Every row gives one point. Each copy is the shape, with its points in the same order, stretched, turned, moved and blurred by noise. Is it also mirrored, or only turned?
In the rows, 128 means zero.

Shape (8 x 3)
[[131 192 193]
 [120 122  98]
 [115 138 159]
 [ 96 152 142]
 [124  95 124]
 [121 111 143]
 [113 124  81]
 [159 143  94]]
Copy 1 (8 x 3)
[[ 49 219  89]
 [140 124 111]
 [ 78 163 119]
 [ 84 140  89]
 [127 127 146]
 [107 136 133]
 [147 118  93]
 [165 171  92]]
Copy 1 is: only turned
Copy 2 (8 x 3)
[[192 212 148]
 [101 120 109]
 [141 162 159]
 [123 170 138]
 [112 105 148]
 [125 124 154]
 [ 92 122  97]
 [137 112  77]]
Copy 2 is: only turned

Shape (9 x 4)
[[112 136  95 122]
 [108 119 147 135]
 [114 110 140 134]
 [141 120 211 119]
 [145 123 115  93]
 [124 152  97 122]
 [117 144  97 134]
 [108 165 177  37]
 [124 107 102 126]]
Copy 1 (9 x 4)
[[106  92 113 145]
 [141 121 150 150]
 [128 123 154 142]
 [191 172 161 120]
 [117 117 121  93]
 [107 104  99 148]
 [104 102 109 161]
 [233  87  98  75]
 [ 91 110 143 130]]
Copy 1 is: mirrored
Copy 2 (9 x 4)
[[108 162 136  99]
 [117 119 133 142]
 [127 123 134 145]
 [120 105 161 227]
 [136 176 157 142]
 [ 92 177 139 113]
 [ 93 163 125 114]
 [ 99 150 249 154]
 [129 157 124 114]]
Copy 2 is: only turned
Copy 3 (9 x 4)
[[123 141 111 103]
 [114 132 158 132]
 [108 126 147 135]
 [148 108 204 148]
 [140  97 123  95]
 [145 143 106  97]
 [121 148 112 110]
 [163 129 197  29]
 [114 122 110 121]]
Copy 3 is: only turned

Shape (10 x 6)
[[ 64 207 123  97  58 182]
 [115  76 126 124 147  96]
 [113  67 142 114 159 101]
 [162 141 141 147 101 176]
 [108  97 134 119 110  99]
 [127 121 148 118 161 101]
 [151 104 174 142 160 135]
 [144 159  95 159 123 166]
 [107 109 131 183 131 102]
 [140 130 131 132 116  96]]
Copy 1 (10 x 6)
[[  7  89 106  70  63 157]
 [151 112 140 142 164  80]
 [156 125 151 133 166  66]
 [ 72 172 110 163 123 160]
 [133  99 123 134 121  87]
 [155 136 164 116 142 105]
 [128 184 164 157 153 104]
 [ 81 131 127 145 149 188]
 [125  94 179 180 142 112]
 [148 112 128 143 112 132]]
Copy 1 is: mirrored
Copy 2 (10 x 6)
[[ 80  93  86 115  51 143]
 [126 148 127 125 190  99]
 [111 156 135 117 203 107]
 [148 110 101 108 142 171]
 [115 120 132 127 166 103]
 [132 162 149 131 168 125]
 [139 148 135 133 201 169]
 [164 144  82 112 117 137]
 [141 135 105 168 174 114]
 [152 124 140 129 147 116]]
Copy 2 is: only turned

Shape (13 x 9)
[[202 146 116 145 172  95 110 170  96]
 [168 124 168 177 155 103 157  71 112]
 [151 107 103  92 176 147 125 126 118]
 [166 155  94 163 137 141 103  86  66]
 [139 139 157 186 164 180 176  75 151]
 [104 103 117 174  94 132 167 149 101]
 [110 133 109 161 117 144 122 172 130]
 [122 106 179 141 114 145 171  88  98]
 [112 139 119 103 171 110 178 133 138]
 [123 158 180  87  89 106 117 163 166]
 [112 106 145 170  92  98  97 100 145]
 [121 109 184 123 143  99 150  94 127]
 [111 138 141 175 186 129  90 100  84]]
Copy 1 (13 x 9)
[[145 189 133 140 195  62 139 146  88]
 [102 125 163 183 157 109 175  95  88]
 [125 118  88  96 173  84  97 107  99]
 [119 190 127 120 142  99 159  77  67]
 [ 94 119 126 175 167 146 168  53 129]
 [ 76 152 146  99 133 123 175 140 145]
 [105 173 127  95 152 129 130 136 157]
 [ 80  91 132 142 129 156 160 117  97]
 [ 80 115  76 152 132  90 117 140 137]
 [158 132 113 148 122 156  98 180 143]
 [128 148 190 128 115 128 136  98 142]
 [ 99 100 153 169 132 128 124 127 104]
 [ 72 177 171 150 155 129 106  77  83]]
Copy 1 is: mirrored
Copy 2 (13 x 9)
[[141 147  48 146 204  90 105 129 159]
 [197 149 157 191 150 134 132 101 156]
 [ 98  92 110  99 156 148 130 132 163]
 [119 181  92 146 172 171 128  75 153]
 [160 159 185 160  96 153 144 158 193]
 [127 123 101 203 113 186 168 148 125]
 [101 142  79 160 105 148 122 164 137]
 [169 122 181 168 118 193 158 125 105]
 [119 103 150 146 118  96 167 155 148]
 [162 127 128 118  73  93  84 135  72]
 [134 134 122 184 102 154  74  91 119]
 [165 107 181 161 123 131 120 119 105]
 [108 171 142 164 168 150  92 138 142]]
Copy 2 is: only turned
Copy 3 (13 x 9)
[[167 158 143 163 218 148 133 169  96]
 [179 166 174 160 164  52 161 142 125]
 [147 135  93 116 185 111 126 114 119]
 [187 194 160 165 149 113  96 100 102]
 [230 145 136 135  98  55 151 118 165]
 [141 152 107 156  66  86 117 150 100]
 [156 139 120 139  94 138 102 146 127]
 [150 166 132 120  95  45 167 129 102]
 [126 164  84 130 147  94 155 155 152]
 [ 98 134 156 105 123 149 180 147 135]
 [117 124 196 149 122  89 108 125 129]
 [123 151 153 122 150  59 171 147 122]
 [182 189 165 116 164  92  80 147 127]]
Copy 3 is: mirrored
Copy 4 (13 x 9)
[[182 166 113 124 172  96 101 140 152]
 [168 146 124 102 163 107 100  48  97]
 [152 108 123  99 151 163 129 132 147]
 [140 149  79 142 139 138  90  78 156]
 [136 139 132 141 188 152 146  39  85]
 [131 120 104 156 121  82 157 110  85]
 [107 131 117 171 147 110 144 142 116]
 [152 133 131 117 111 131 129  73  59]
 [116 128 120  72 167 121 161 117 121]
 [ 88 157 195 120 110 111 112 151 129]
 [ 93 106 145 141 123  97  77  94 116]
 [136 131 142  78 138 124 106  92  82]
 [125 136  77 122 182 145  80 112  90]]
Copy 4 is: only turned

Shape (17 x 11)
[[135 133 116 112 135 112 132 153 112 120 124]
 [133 129 119 129 126 122 143   7 136 121 135]
 [138 147 134 117 150 100 139 151 121 126 132]
 [124 128 119 168 121 132 130 110 116 135 140]
 [126 129 138 170 122 123 173 152 125 112 146]
 [138 122 116 126 122 132 145 154 126 128 137]
 [128 129  82 115 132 124 151 154 123 108 139]
 [101 127 139 117 115 106 127 122 149 135 128]
 [121 127 134 119 141 124 147  82 118 115 107]
 [127 167 133 117 114 131 133 145 122 118 129]
 [ 91 131  84 118 129 125 153 130 162 154 127]
 [117 141 141 118 127 121 142 135 120 147 143]
 [131 153 128 129 159 132 134 153 118 114 137]
 [124 123 121 126 142 137 133 121 120 111 115]
 [115 140 128 112 129 132 153 140 112 147 144]
 [140 129 131 112 130 135 133 134 156 138 119]
 [130 147 138 138 124 114 140 139 129 158  85]]
Copy 1 (17 x 11)
[[120 134 134 128 157 129 145 127 130 136 114]
 [128 124  74  92  81 110 116  93 110  64 159]
 [122 145 130 130 167 104 131 120 128 134 113]
 [128 114 125 146 101 106 128 116 124 130 140]
 [100 114 143 151 142  83 144 129 162 132 125]
 [107 123 139 122 138 118 136 139 138 140 110]
 [ 93 113 135 125 159 125 158 158 124 125 118]
 [106 143 110 125 125 132 109 104 144 139 153]
 [115 127 109 121 121 136 124  90 121  86 124]
 [113 164 154 123 133 117 135 127 133 126 123]
 [ 68 128 101 126 127 127 105 141 104 128 135]
 [105 145 139 117 133 108 113 104 130 141 131]
 [124 134 155 146 163 109 123 126 122 115 115]
 [123 118 127 136 135 140 131 115 125 108 117]
 [ 91 136 149 112 135 113 118 110 120 132 123]
 [117 145 120 116 130 128 103 136 135 128 105]
 [116 164 109 146 116 121 116 109 121 139  94]]
Copy 1 is: mirrored
Copy 2 (17 x 11)
[[144 153 118 112 117 132 137 121 119 152 134]
 [ 90  90 169 113 209 100 128  89 111 104 112]
 [134 153 134  94 117 126 141 120 133 151 143]
 [118 123 136 151 136 134 136 111 131 116 138]
 [125 126 123 128  97 142 172 114 150 126 135]
 [137 143 110 124 125 138 142 130 133 143 121]
 [136 143  97 131 128 124 155 134 115 157 144]
 [104 136 150 115 112 119 136 142 115 133 122]
 [107 122 129  97 141 114 125  96 121 111 127]
 [133 173 132 110 124 119 150 124 125 125 120]
 [ 71 129 107 146 144 116 138 142 125 150 129]
 [109 157 140 104 123 144 145 129 126 136 129]
 [141 159 120 103 122 123 145 129 147 124 150]
 [130 135 106 114 131 117 125 118 123 118 134]
 [114 156 121 109 119 153 147 126 121 132 134]
 [118 145 117 119 135 115 123 134 141 138  97]
 [ 97 164 123 131 115 120 113  93 148 140 105]]
Copy 2 is: mirrored

Shape (17 x 12)
[[157 111 116  94 160 127  95  96 170 127 135  93]
 [122 151 151 177 134 138 121 164 163 108 170 154]
 [156  68 153 102 127 144 114 113  86 147 191 142]
 [116 155  91 167 164 126 101 167 101 121 102 122]
 [175 160 127 118  78 161 111  81  90  93 157 120]
 [118 160 127 114 125 139 104 153 137 149 149 140]
 [182 150  90 158 118 106  92  97  93 128 167 185]
 [168 163  78  84 146 155 167 171 111 170 141 123]
 [138  73 119 157 160  85 107  80 115 153 113  90]
 [125 154 111  85 142 143 165  89 119 152 136 125]
 [158  90 151 139 163 114 163 114 158 157  96 163]
 [192 136 163 119  88  88 170 131 165 133 115 162]
 [130 110 164 131  94 109 101 143 120  89  89  85]
 [103 150 134 170 162 100 106 106 154 105 178 133]
 [135 161 149  89 155  84 127  93 167  90 146 123]
 [115 128  87 129  85  95 189 147 105 112  90 170]
 [119  94  91 175 139 108 142  96 134 132 103 135]]
Copy 1 (17 x 12)
[[145 130 127 160 134 135  70 145 148 178 168 109]
 [154  86 146 170  75 148 109 135  84 127  92 122]
 [ 93 137 189 109 160 161 124 146 114 195 156 165]
 [171 137 123 116 113 124 147 139  69 122  98  88]
 [148 137 126 132  94 207 113 133  95 136 209 183]
 [136 148 127 136  88 141 121 137 135 124 125 135]
 [115 178 122 132  77 145 101 175  26 169 136 166]
 [172 180 155 119 100 113 153  79 146 162 165 167]
 [111 133 111 132 185 127 127 145  81 204 118  92]
 [150 187 135 166 144 140 122  74 136 132 180 159]
 [148 132 136 205 177 101 125 150 115 185 113 181]
 [137 126 115 226 100 138 166 184 140 157 152 191]
 [142  77 109 146 137 173 182 189 134 116 152 106]
 [133 125 144 176  90 149  89 127  68 138  99  68]
 [143 156 139 225 105 154 105 166 145 125 167  92]
 [117 136 114 149 125  92 239 127  70  86 168 167]
 [126 125 101 146 156  95 141 112  45 152 120 134]]
Copy 1 is: mirrored
Copy 2 (17 x 12)
[[100 105 103 117 167  96 128 123 151 118 153 178]
 [138  93 109 148 143 173 131 136  76  86  99 117]
 [178  70 164 115 158  83 173 104 115 137 131 180]
 [101 132 101 155 179 121 134 156 115 139 112  75]
 [132  98 203  59 150 135  90 117 107 105 130  85]
 [144 103 110 111 120 146 142 145 133 135 135 121]
 [102 108 154 107 144  95 146 102  69  85 202  70]
 [188 110 118 131 152 132  91 117 188 123 146  82]
 [ 85 149 142 171 186  73 158 129 100 152 158 188]
 [166 149 131 104 119  93 121 121 139 134 161 150]
 [134 102 108 184 111  87 108  80  93 139 136 186]
 [125  58 178 156  72 127  73 112 117 107 144 141]
 [ 89  95 176 159 143 133 110 174 135 147  55 145]
 [122 146 115 123 161 125 159 147  65  86 154 158]
 [109 123 135 115 118  94 112 165 109  96 156 189]
 [137 158 174 164  71 103 111 125 136 117 106  72]
 [ 99 171 127 164 147  88 143  94 100 123 130 134]]
Copy 2 is: only turned
Copy 3 (17 x 12)
[[122 133 111 126 136 127 169 112 144 123 137  28]
 [164 153 150 144 124 182 109 133 105 162 130 128]
 [142  57 180 160 102 116 138  98 114 140 124  95]
 [134 129  56  77 146 152 110 138 172 158 125 117]
 [182 101  92 110 126 127 217 104  77 178 118 134]
 [155 121 153 107 156 154 137 142 129 169 112 107]
 [249 107 104 130 128 133 167  60 140 198 123 137]
 [125 104 181  98 142 155 188 126 186 141 126 145]
 [ 86 128  68 131 130  74 117  82 157 135 161  53]
 [128 124 168  79 156  89 176 112 111 134 122 129]
 [102 173 157 127 102  95 131  40 149  89  81 115]
 [157 164 159 182 145 117 183  68 135 130  88 150]
 [ 91 120  36 157 155 122 148 172 109 125  92  98]
 [183 145 119 120 155 135 100 123 102 150 174  98]
 [182 147 137 133 193 122 170 119  93  99 147 101]
 [169 160 128 133 133  75 135 161 149 120  72 194]
 [120 162  92 112 102  83 127 104 143 145 114 110]]
Copy 3 is: only turned
Copy 4 (17 x 12)
[[ 89 136  82 118 145  94 116 124 174 122  87 114]
 [147 106 112 162 122 147 122  97 108 136  85 163]
 [ 71  65 140 140 128 105 123  97 144 126 117  96]
 [166 157 133 130 154 124 113 148  92 127 138 145]
 [ 67 125  98  76 159 145 103  78 109 110 103 107]
 [ 98 128 116 113 122 140 111 142 111 143  89 151]
 [ 97 101 131  97 170  95 143 100 105 108 120 168]
 [101 118 117 117 158 130 143 144 128 209 143 126]
 [127 135 101 142 116  64 139 123 136  87 138 100]
 [ 70 136 108 131 135 152 162 137 134 142 148 121]
 [146  75  95 154 141 130 184 142 151 132 112 120]
 [141  66  84  87 115 154 161 108 146 155  83 131]
 [156 131 107  88 110 148  83 115 127 101  83  83]
 [125 138 109 170 116 121 131  96 121  97 124 173]
 [114 128  89 116 122 161 123 116 172 112 115 154]
 [155 132 166 108 130 166 194 122 117 145 147 116]
 [140 145 123 155 136  97 181 118 118 105 134 115]]
Copy 4 is: mirrored

Shape (16 x 12)
[[122 115 128 113 144 187  81 142 143 105 144 166]
 [139  86  94  57 133 167 103 191  99 140 106 127]
 [180  94 178 126 106  89 115 124 125 139 124  92]
 [175 135 117 108 122 154 151 129 155 112 130 161]
 [ 96 120 149 165  90 143  89 165 111 128 194 119]
 [138 131 129 141 139 155 121  60 131 145 120  97]
 [117 137 169 123 170 148  51 173 123 106 126 126]
 [ 54 134  99 155 102 156 139 143 133 130 139 127]
 [153 116 151 160 170 149 114  80 100  90 110 161]
 [124  99  73 170  78 102 148 104 218  87 147 119]
 [150  82 137 103  86 171 167 161 152 193 190 149]
 [143  84 131 106 126 146 103 140 138 157 113 133]
 [124 137 114 120 135  53  96 163 142  94 211 161]
 [140  82 174  94 126 116 152 131 155 109 143 123]
 [111 133  95  99  99 109  99 148 165 137 130 170]
 [ 83 114 162 137  81 104 117  85  96  71 141  77]]
Copy 1 (16 x 12)
[[ 50 129  96 183 157 156 118  95 112 114 144 162]
 [ 59 104 136 167 148 114  80  96 135 102 148  88]
 [123 151 167 134 127 166 141 153 183 113 104  77]
 [ 55 155 100 130 136 115 138 118 127 135 130 126]
 [131 136 131 164 111 201 102 109 134 119 167 166]
 [136 114 115 179 104 110 162 134 104 110  73  91]
 [ 89 132 128 190 164 180 113 113 204  99 128 175]
 [145  98  99 136 102 126 117  82 108 144 142 154]
 [104 140  78 160 136 130 180 133 152  67 118 147]
 [137 120  57 116 107 163 153  56 118 167 128 100]
 [ 43 171 192 119 124 149 122 102  61 121 166 111]
 [ 76 126 166 157 158 143 141 108 126 113 125  94]
 [127 213 112 176 147 156 127  43 197 139 181 136]
 [103 163 149 105 150 161 114 110 153 105 108 112]
 [ 93 149 125 166 178 111 127  85 139 164 143 111]
 [208 120  77 148 116 156  90 157 151 106 100 108]]
Copy 1 is: only turned
Copy 2 (16 x 12)
[[146 127 106  95  86  81 152  52 141 137 114  86]
 [ 69  77  80 100  56 180 147  74 107 167 102  80]
 [132  92 169 172 108 126  88 158  78 170  98 125]
 [168 114 132 158 111 131 136  73 122 149 156  80]
 [131  97 173  66 114  83 175 156 130 105  85 112]
 [132 163 130 173  92 130 110 127 109  85 103 103]
 [142 112 127  63  85  79  89  83 108 122 108 141]
 [116 144 110  73 111 134 204 128 152  91 134 134]
 [141 121 121 178  83  35 111  96  85  93 126 128]
 [183 143  87 140 212 110 189 151 188 142 178 103]
 [ 98 130 188 130 105 167 206 105 107 200 106  29]
 [ 92 120 120 138 100 138 137  86 108 167 101  98]
 [119  75 177  83 132  58 116 148 183 148 192 101]
 [146 135 138 132  81 114 130 134 101 217 148  95]
 [114 105 128 113 119 134 149  69 189 158 157 117]
 [164 112 124 118  52  89 136 208 128 116 104 152]]
Copy 2 is: only turned
Copy 3 (16 x 12)
[[107 102 128 118 167 125 134 100  65 151 117 131]
 [118 110 161 107 190 108 111 133 107 149 148 205]
 [131 130  73 110 107 161 126 149 169 173 133 180]
 [140 149 123 116 166 110 138  88 131 141 103 148]
 [122 122  69 161 139 115 138 178  89 154 144 118]
 [132 120 110  87  92 137 115 117 133 106 121 120]
 [ 86 109  77 113 162 147 103 110  88 165 174 142]
 [108 132 123 168 110  74 134 131  95 109 151 110]
 [109  97 110  90 159 148 131  93 153 163 130  83]
 [107 164 110 141  63  69 120 124 118 179  70 113]
 [199 112 116 148 144  87 188 141 104 138 113 195]
 [123  94 117 113 133 121 130 125 117 151 121 187]
 [152 133  73 173 163 128  86 125  97 211 137 114]
 [160 129 125 124 107 137 153 117 124 181 154 166]
 [105 131 125 175 138 115 109  95  93 135 105 166]
 [101 152 123 146  80 174 121 174 134 151 170  94]]
Copy 3 is: mirrored
Copy 4 (16 x 12)
[[132  95 150 101 144 143  99 136  87 135 129 179]
 [ 82 104 125 108 160 164 190 133 111  77 113 192]
 [134 137  91 173  76 113 161  75 103 103 140 130]
 [135 146 115 109 125 158 114 130 113 148 101 196]
 [133 123 143 180 152 114  85 133  77  96 186 126]
 [166 136 141  97  96 110 107  81 145 140 137 122]
 [138 100 155 123  91 125 135 150  72 103 146 136]
 [110 122 167 148 174 106  89 141 144 140 124 129]
 [168 103 129 119 114 160  88 106 104 127 112 106]
 [ 96 119 142 173 136 118  66  86 168 230 134 150]
 [ 90 153  88 128 179 119 109 104  83 103 123 208]
 [103 116 126 122 133 121 153  93 108 126 111 160]
 [120 107  70 167 130 125 108 161  91 172 177 138]
 [106 103  71 155  96 113 133  97 119 106 113 173]
 [115 115 126 133 153 104 151 138 126 190 114 176]
 [164  88 112 200  94  91 114  96 154  90 170 104]]
Copy 4 is: mirrored

Shape (16 x 12)
[[ 78 157 131 155 104 136 148 115 119  96 166 157]
 [ 99 153 186 132  88 123 149 154 123 147 175 201]
 [112 162 109  56  99 107 107 104 144 173  41 127]
 [107 126 131  91 122  81 140 109 144  98 172 166]
 [168 124 158 124 157 164  96 113  89 119 142 103]
 [188 111 120 151 163 150  85  89 113 121 126 144]
 [ 96 138 125 119 112  92 142 144  94 116 207 146]
 [ 91 144  97  93 137 123  73 144 129 160  86 148]
 [134 109 109 101  56 141  55 127 149 146  63 128]
 [126 160 110 121  95 130 149 154 167 117 164 167]
 [158  88 122 131 164 150 160 121  82 124 146 114]
 [179 100 130 177 156  95 112 130 127 103 105 108]
 [105 151 158 156  96 110 143 116 133 109 179 154]
 [113 195 146 129  85 117 134 137 117 156 204 151]
 [122 135 145  80 134 139  79 138 177 143  75 100]
 [113 110 119 122 113 138  93 102 162 188 113 121]]
Copy 1 (16 x 12)
[[135 149 147 108 154 113 145 147 163  90 134 159]
 [181 143 135 112 160  57 111 121 152 125 153 131]
 [130 214 153 104 148 166 109  60  75 176 118  96]
 [136 163 144 139 115  68 157 122 126 125 120 160]
 [134  78  90 175 164 146 125 130 110 125 142 111]
 [113  95 101 172 137 152 143 154  97 180 148 131]
 [139 104 130 123 142  98 139 108 153  84 140 198]
 [120 210 171 140 147 184 109  94 107 166 109 154]
 [102 147 213 114 180 135 112  75  88 206 111 110]
 [147 162 175  98 135  92 114 146 102 120 144 152]
 [112  99  81 180 171 124 130 131 104  91 197 135]
 [ 38  96 109 140 117 102  77 143 105 164 141 142]
 [130 118 149  96 131  79 131 134 159 108 137 150]
 [177  92 148  78 127 128 126 106 148 101 144 155]
 [117 199 181 139 124 145  78 107  85 156  86  74]
 [108 153 198 124 117 148 117  91 131 154 148 101]]
Copy 1 is: mirrored
Copy 2 (16 x 12)
[[112 128 119 134 129  98 168 136  72 128 145 104]
 [121 153 108 155 117 115 216  86 117 195 115 109]
 [160 164 217 145  63 216 142 122 131 109  97 131]
 [171 131 155 154 103  84 150 112 102 113 149 112]
 [146 144 100  92 168  96 132 135 196 129 155 117]
 [135 114 129 116 144  77 121 159 210 140 150 105]
 [147 116  97 162 109 106 158  96 114 107 135 118]
 [163 158 154 172  74 190 132 138 132 149  73 135]
 [140 172 199 187 152 191 151 179 126 150  97  80]
 [133 144 128 164 101 119 148 116  82 151 141  64]
 [131  84 108 104 144  89  98  89 186 106 167 146]
 [104 150 130 170 143  81  97 135 221 130 162 148]
 [112 146 126 147 135  84 182 120 105 134 140 101]
 [127 147 101 142  96 133 200  99 110 133 110  77]
 [163 210 177 146 119 164 119 134 131 148  98 119]
 [137 142 196 152 108 154 136 117 132 133  57 114]]
Copy 2 is: mirrored
Copy 3 (16 x 12)
[[155 114  88 170 126 143 158 141  59 115 134 127]
 [111 117  87 151  86  85 188 148  46 141 175 164]
 [112  38 104  82 127 137 123 175 133 199  94 103]
 [150 116  71 129 139  94 126 121  95 165 128 124]
 [166 177 164 103 112 147 113 149 130 126 173 123]
 [173 185 186 112 159 144 129 162 133 175 123 133]
 [134 119  94 155 121 112 137  84  61 131 174 110]
 [147  51 141 132 114  99 116 174 127 182 110 102]
 [123  56 135  99 163 143  93 172 156 140 100 181]
 [118 117 106 131 138  97 139 145  63 101 108 133]
 [120 195 136 149 117 151 103 104 123 131 135 105]
 [158 174 160 150 167 140 162 129 190 129  81 124]
 [145 127  90 145 143 132 174 140  69 121 147 139]
 [123 106 117 113 119 111 171 139  24 124 193 109]
 [132  81 124  97 120 101 113 201 185 132 101 111]
 [112  87 130 124 163 127 115 196 134 164 128 101]]
Copy 3 is: only turned
Copy 4 (16 x 12)
[[113 157 121  59 122 106 170 118 126 118 138 104]
 [157 188 152  62 122 161 145 171 138 110  67 111]
 [198  60 147  98 128 130  92 195 152 141 186 156]
 [147 145 154  91 128  93 143 181 111 101 117  58]
 [145 174 109 179 121 101 144 117 169 146 160 139]
 [111 161  83 197 152  84  83 120 158 126 126 148]
 [140 179 159  87 115 129 167 133 111  68 139  76]
 [197  78 176 120 111 103 103 129 145 125 159 158]
 [153  38  86 171 142 135 112 117 101 134 125 180]
 [136 147 126  87 168 145 128 133  99 128 109  88]
 [101 158 128 177 114 128 124 119 166 128 168  95]
 [ 92 147 109 202 139  96 110 109  91 152 155 165]
 [123 182 108  76 125 124 167 142  95 120 115 108]
 [163 212 116  58 142 158 142 148 119  88 118 114]
 [198  79 137 139 111 106 118 144 124 186 159 151]
 [148 104  77 136  93 134  83 126 132 129 129 147]]
Copy 4 is: only turned
